Each row of a before or after table is a point. The points were changed in one or more steps. Then noise was added and the rows were shuffled. The steps act on columns, c1 being the first. Name the steps. A step turns or swaps two columns, mirrors them in a line or flattens them onto one, adds a multiple of one to another, or multiplies or shifts one. Angles are multiples of 10 degrees, from the lower column toward the higher: turns from -170 to 170, lines from 10 to 170 but not 90. Use the fewest steps. Two steps may share a column if one is a turn and the other turns, adds or multiplies; they go together, in the order done. Otherwise the lowest column goes first.

Before (14 x 2):
[[ 0.22  0.00]
 [ 0.08 -0.15]
 [-0.29  0.16]
 [-0.42 -0.10]
 [ 0.45 -0.39]
 [-0.42  0.14]
 [ 0.25 -0.18]
 [-0.29  0.04]
 [-0.01  0.09]
 [-0.11  0.13]
 [-0.23  0.15]
 [ 0.40 -0.29]
 [ 0.50 -0.61]
 [ 0.25 -0.60]]
After, 14 rows:
[[-0.01 -0.22]
 [-0.09  0.03]
 [-0.05  0.46]
 [ 0.14 -0.25]
 [ 0.15 -0.07]
 [ 0.03  0.31]
 [-0.12  0.16]
 [ 0.23 -0.45]
 [-0.12  0.30]
 [ 0.18  0.43]
 [ 0.54 -0.32]
 [ 0.28 -0.50]
 [-0.10  0.31]
 [ 0.50 -0.62]]
Steps: mirror c1 and c2 in the line at 130 degrees

Before, 9 rows:
[[-0.64 -0.22 -0.40 -0.32 -0.05 -0.44 -0.62 -0.06]
 [ 0.25  0.10  0.10 -0.23 -0.09  0.11  0.46 -0.24]
 [ 0.25 -0.02  0.01 -0.07  0.04 -0.14 -0.37 -0.26]
 [ 0.16 -0.20  0.41  0.28 -0.49 -0.35  0.14  0.03]
 [ 0.10 -0.30 -0.32  0.10  0.15  0.09  0.21 -0.29]
 [ 0.21 -0.11 -0.40 -0.55 -0.06  0.53 -0.17  0.20]
 [-0.47 -0.02 -0.38  0.35 -0.32 -0.06 -0.11 -0.22]
 [-0.31  0.26 -0.33 -0.28  0.25 -0.01  0.09  0.35]
 [ 0.50  0.20 -0.05 -0.10 -0.09 -0.64  0.36 -0.11]]
After, 9 rows:
[[-0.22 -0.02 -0.22 -0.11  0.01 -0.17  0.45  0.28]
 [-0.22 -0.20 -0.33  0.38 -0.46 -0.36 -0.12 -0.30]
 [ 0.73 -0.21  0.25 -0.42 -0.03 -0.45  0.47  0.33]
 [ 0.30  0.26  0.57 -0.38  0.26  0.00 -0.15 -0.16]
 [ 0.54 -0.02  0.05  0.46 -0.33 -0.04  0.06  0.44]
 [-0.53  0.18 -0.03 -0.12 -0.13 -0.68 -0.29  0.14]
 [-0.37  0.09 -0.27 -0.28 -0.13  0.08 -0.42  0.16]
 [-0.17 -0.10  0.48 -0.73 -0.03  0.55  0.22  0.05]
 [-0.13 -0.33  0.02  0.16  0.16  0.07 -0.22  0.43]]
Steps: turn c1 and c7 by 170 degrees; multiply c8 by 1.3; turn c3 and c8 by -140 degrees; multiply c4 by 1.3
